Each point is reached from the start by the listed moves, each made once or not at all, plus a little noise. Is the number of moves made odd or even? Then give how often each move was made.
In the rows, zero is written as 128.

Moves:
(1): [101  94 173 142]
(2): [147 156 174 165]
(3): [161 120 155  70]
Start: [124 122 126 136]
Points:
[178 142 199 116] => even (0, 1, 1)
[117 116 217 187] => even (1, 1, 0)
[129  79 199  93] => even (1, 0, 1)

Moves:
(1): [151 109 160  97 140 112 100 145 134]
(2): [148 119 101  74 143 104  88  53 134]
(3): [119 119 133  83 152  54 172  93  95]
(4): [ 51  78 133 153  91 181 141 141 190]
(5): [132 105 141 161 159 132 120 103 104]
(6): [142 145 131 118 146 129 162  97 164]
(7): [212 138  95 113 120  35 107  56 121]
(8): [130 155 132 136 169 104  92 138 168]
Start: [ 86 160 118 144 121 147 102 135  91]
Points:
[ 45 134 165 138 150 161  85 141 236] => even (1, 0, 0, 1, 0, 1, 0, 1)
[ 99 119 106 197 142  91  51  66 163] => even (0, 0, 0, 1, 1, 0, 1, 1)
[ 98 127  94  94 120  37 170  14 147] => even (0, 0, 1, 1, 0, 1, 1, 0)
[113 144 169 154 201 107  33 142 114] => odd (1, 0, 0, 0, 1, 0, 0, 1)

Moves:
(1): [119 163 141 132  95 116 134 133  96 128 125 123]
(2): [103 146 138 145 119 186 136 122 148 106 103 120]
(3): [111 125 155 134 125 128 109 152 131 147 131 116]
(4): [133 137 125 131 153 134 149 136 128 137 130 126]
(5): [108 131  96 136 115 124 140 135 115 139 160 144]
(6): [159 140 143 124 130 130 140 147 123 142  94 132]
(7): [112 140 123 105 130 143 136 143 158 115 141 124]
(8): [101 105 124 124 132 116 165 142 151 134 132 149]
(9): [121 144 111 147 130  98  99 148 144 107 133 107]
(10): [107 118 114 113 126 117 136 103 130 151 116 119]
(11): [102 128  95 119 133 124 149 148 117 115 111 104]
Start: [128 129 116 119 119 164 124 135 134 121 158 147]
Points:
[  7 195  45 110  77 168 206 202 164 108 122 119] => odd (1, 1, 0, 0, 1, 1, 1, 1, 1, 1, 1)
[ 51 173  74 127 122 198 132 185 194  49 135  90] => even (0, 1, 0, 0, 0, 0, 1, 0, 1, 0, 1)
[ 60 148  46  94 127 136 135 165 173  92 154  91] => even (0, 0, 0, 0, 0, 0, 1, 0, 1, 1, 1)
[ 78 160  88  84 116 220 177 157 174 112  83 105] => odd (0, 1, 0, 0, 0, 1, 1, 0, 0, 1, 1)
[ 90 152 150 116 115 136 188 177 127 192 121 147] => even (1, 0, 1, 1, 0, 1, 0, 1, 0, 1, 0)
[ 62 162  44 135  99 175 157 175 145 111 110 106] => even (0, 1, 0, 0, 1, 1, 0, 0, 1, 1, 1)
[ 63 151 113 145  95 139 178 194 112 167 196 167] => odd (1, 0, 1, 1, 1, 0, 0, 1, 0, 0, 0)

Moves:
(1): [127 120 148 103 108 144 113 142 117 102 114 110  79 115 110  54 137 143
 131]
(2): [128 144 124 138 114 124 108 126 153 125 118 140 112 107 135 112 146 131
 130]
(3): [120 116 136  91 107 147 134 128 118 118 160 137 125 116 141 125 151 122
 136]
(4): [121 134 145 116 129 110 136 120 121 125 131 135 120 108 123 142 120 107
 124]
(5): [140 122 117 132 145 106  99 132 112 122 142 136 121 118 180 140 155 106
 148]
(6): [146 126 111 129 149  97 128 135 132 111 140 138 142 129 150 114 146 140
 136]
(7): [121 107 119 117 135 116 122 139 123 129 132 129 123 113 169 128 120 139
 138]
(8): [136 116 122 120 143 140 134 117 135 105 132 135 113 141 119 131 143 146
 132]
(9): [125 135 154 134 145 123 146 120 151 134 121 127 150 127 128 123 152 101
 117]
(10): [131 139 169 124 138 122 153 108 136 127 141 105 148 131 132 145 118 111
 121]
(11): [110 133 119 120 109 132 136  98 118 124 119 134  95  97 120 115 145 142
 148]
(12): [116 116 140 121 139 152 108 129 135 146 138 114 130 119 114 133 124 111
 123]
(13): [148 147  94 153 158 134 128 138 126 129  92 144 105 130 131 117 100 148
 135]
(14): [100 116 103 123 106 143 123  89 106 150 147 137 110 140 116 139 104 109
 102]
(15): [114 124 141 130 127 132 144 127 118 143 145 144 114 140 122 140 129 130
 128]
(16): [105 133  99 130 123 121 122 137 121 135 124 109 132 142 132 132 102 129
 133]
(17): [144 106 119 108 136 130 107 131 127 134 138 156 106 139 146 126 124 116
 154]
(18): [112 141 143 102 147 113 133 122 108 132 117 124 143 127 148 126 130 126
 126]
Start: [118 138 152 130 138 118 139 135 122 139 113 120 123 111 105 116 117 100
 125]
Points:
[ 78  96 115  56 125 134 121  53  71 133 193 141  52 119 168 144 134  58
 173] => even (0, 0, 1, 0, 1, 0, 0, 1, 0, 1, 1, 0, 0, 1, 0, 1, 1, 0)
[106  97 180  52 118 156 130  85  75  94 184 112  56 107 135  80 158  72
 127] => even (1, 0, 1, 0, 1, 0, 0, 1, 0, 1, 0, 0, 0, 1, 0, 0, 0, 0)
[ 84 141 120  87 151  67 118 134  97  96 113 164   7  22 212  20 185 106
 190] => even (1, 1, 1, 1, 1, 1, 1, 0, 1, 0, 1, 0, 1, 0, 1, 1, 0, 0)

Moves:
(1): [134 124 131 122 126 127 142 140 138 145 120 120 128 126 127 132 133 130
 126 129 116 130 129 142 121 127]
(2): [142 119 123 109 122 135 114 122 126 131 127 108 115 144 112 121 131 127
 130 122 120 109 125 116 134 125]
(3): [117 124 122 120 129 118 131 115 125 132 126 115 133 140 133 126 130 118
 148 123 112 128 138 126 136 129]
(4): [132 106 128 130 124 135 131 123 127 122 134 117 131 119 134 120 125 129
 130 128 137 134 135 120 130 143]
(5): [109 106 126 128 128 118 116 123 127 140 136 145 139 122 127 132 145 119
 127 138 137 137 109 131 128 122]
(6): [125 125 115 124 141 136 109 132 138 123 131 146 127 117 124 136 124 130
 125 150 129 132 118 129 127 126]
(7): [125 130 130 134 130 123 129 138 139 127 128 127 132 147 135 128 131 119
 121 134 112 144 133 129 137 134]
(8): [121 117 136 133 142 120 131 126 114 152 133 128 130 132 137 148 140 126
 124 143 131 151 117 133 114 121]
(9): [117 115 123 132 120 135 119 125 122 128 136 131 130 117 127 143 138 117
 130 133 128 122 136 137 123 131]
(10): [121 148 131 109 122 128 125 109 131 145 131 133 123 132 120 135 123 120
 130 133 112 126 124 139 127 116]
(11): [120 118 144 130 121 117 142 131 104 141 133 124 138 134 148 124 122 137
 129 105 119 130 130 125 122 121]
(12): [139 133 135 131 128 135 140 135 136 123 127 118 139 125 128 124 113 136
 130 116 130 131 119 119 138 120]
(13): [132 125 133 124 156 150 126 117 151 144 107 125 123 140 112 118 120 118
 124 143 109 141 127 128 171 125]
(14): [117 137 118 128 127 132 125 131 136 133 128 127 127 128 124 134 124 123
 135 131 138 127 132 130 138 137]
(15): [123 156 120 132 127 108 136 137 124 128 143 105 127 119 121 108 137 116
 139 115 133 119 134 119 139 141]
(16): [160 114 143 119 136 121 139 133 112 124 123 133 109 112 138 122 129 117
 126 134 129 141 134 110 134 125]
(17): [121 122 125 139 114 126 127 135 130 126 128 114 127 128 129 127 124 137
 121 123 131 119 131 132 112 122]
(18): [133 111 160 113 132 143 120 122 135 136 130 130 121  97 146 137 126 130
 133 137 140 127 122 144 114 122]
(19): [126 149 132 139 126 109 131 139 127 142 116 132 139 128 122 137 133 125
 133 131 122 128 118 125 116 126]
(20): [131 144 130 128 144 125 133 139 133 129 122 128 127 117 120 128 128 108
 139 128 134 137 140 125 126 141]
(21): [152 144 139 130 127 116 118 135 125 141 126 141 126 114 124 139 138 138
 121 118 134 131 126 124 121 113]
(22): [140 126 117 129 129 124 117 131 129 128 119 126 128 119 124 133 133 125
 113 133 141 119 118 124 120 126]
(23): [138 118 142 115 132 134 128 128 136 116 124 127 124 119 124 134 118 136
 118 131 127 125 128 131 130 127]
(24): [144 118 138 134 144 134 135 138 129 114 132 134 130 123 132 127 117 121
 132 149 134 135 152 135 133 140]
Start: [125 110 122 133 151 112 155 131 153 135 131 102 129 141 128 134 135 143
 143 139 120 128 137 139 108 148]
Points:
[104  61 180 138 198  88 165 171 154 204 135 118 175 100 172 189 152  97
 177 194 100 197 132 179  76 140] => odd (1, 0, 1, 0, 1, 1, 1, 1, 1, 0, 1, 1, 0, 0, 0, 0, 0, 1, 1, 1, 0, 0, 0, 1)
[141 106 145 107 197  79 134 140 177 249 106  60 133  93  96 153 185  84
 174 166 132 150 112 135 120 149] => even (1, 1, 1, 1, 1, 0, 0, 1, 0, 0, 0, 0, 1, 1, 1, 0, 0, 1, 1, 1, 1, 1, 0, 0)
[134 103 183 144 141  85 187 175 151 202 153  46 145 102 172 145 140 158
 144 112 133 164 133 146  85 140] => odd (1, 0, 0, 1, 0, 0, 1, 1, 0, 0, 1, 1, 0, 1, 1, 0, 1, 1, 0, 0, 1, 0, 0, 0)
[164  70 165 127 207 145 110 161 229 151 110 127 137  84 118 164 113 140
 106 207 144 161 114 157 142 124] => even (0, 0, 0, 0, 1, 1, 1, 0, 0, 0, 0, 1, 1, 1, 0, 0, 1, 1, 0, 0, 1, 1, 1, 1)
[ 92  27 129 113 137 107  98 127 147 166 145  88 141 123 153 160 162 120
 136 158 112 114 119 152  80 125] => even (0, 1, 1, 0, 1, 1, 1, 0, 1, 0, 1, 0, 0, 0, 0, 0, 1, 1, 0, 0, 0, 1, 0, 0)
